Each wall is flat, endless, passes through zero and stands at right angles to its row. A trip goes straight from one point to another. Which walls does it cross, in order?

Walls:
(1): [-11  70 -26]
(2): [-13 -12 -12]
(3): [-23  -5  33]
(4): [ 11 -12 -66]
Trips:
[-11  33 -46] to [32  6 -6] => 2
[-48 -19 -52] to [-49  62 -18] => 3, 4
[-36 -17   2] to [ 45  73 -20] => 1, 4, 3, 2
[-18  -4   6] to [ 27 -40   6] => 4, 3
[-33  27 -17] to [37 30 70] => 4, 2, 1
[-16  18  70] to [28 29 61] => 1
[  8 -32 -40] to [ 23 -18  -4] => 2

Walls:
(1): [ 29 -10   3 -37 -17 -28 -41  -7  42 -40   0 -29   2 -22]
(2): [  5 -17  56 -13 -30 -23  20  28  10 -59  10  17  11  21]
(3): [ 55  43  33 -11 -32  35  48 -37   8  32 -32  47  12  28]
(4): [ 32  11 -35 -12   8  12   3 -15 -19 -13 -28 -14 -33   5]
(5): [ 16  -6 -30  10   9   2   0 -12  19  -2  19  10  46 -77]
(6): [-81 -37 -40 -13  34  66  -9  56 -34 -19   3  -8   2  12]
(7): [ 31 -20   6  -7  11  28  51  34 -26 -12   1  36 -13  19]
(8): [-37  12 -26  21  15  -8  25  68  16  49  29 -48  37  42]
Trips:
[ 47  -3 -16  37   1 -35   1   4  -7 -19  20  22   7 -19] to [  8 -10 -19   4 -45 -18  26 -24  -6  -5  19  17   5 -39] => 3, 4, 7
[-23 -44 -30 -52  16 -39  13 -34 -10  41   7  33  12 -11] to [-41 -20 -14 -45 -19  17  35 -19  30  36  18 -39 -25  17] => 8, 5
[  9  -2  24  31   6  14  -9   3  -4   7   2 -19  25  22] to [-20  12  16 -33 -38  34 -39 -11  46  -6  19 -13  40  61] => 6, 1
[-39  17 -50  66  17   6  -3 -21 -39  -9  38  -8  44   5] to [ -6 -21 -22  30  -5  42 -32  17 -22 -48  17  13 -52  24] => 4, 7, 5, 8, 2
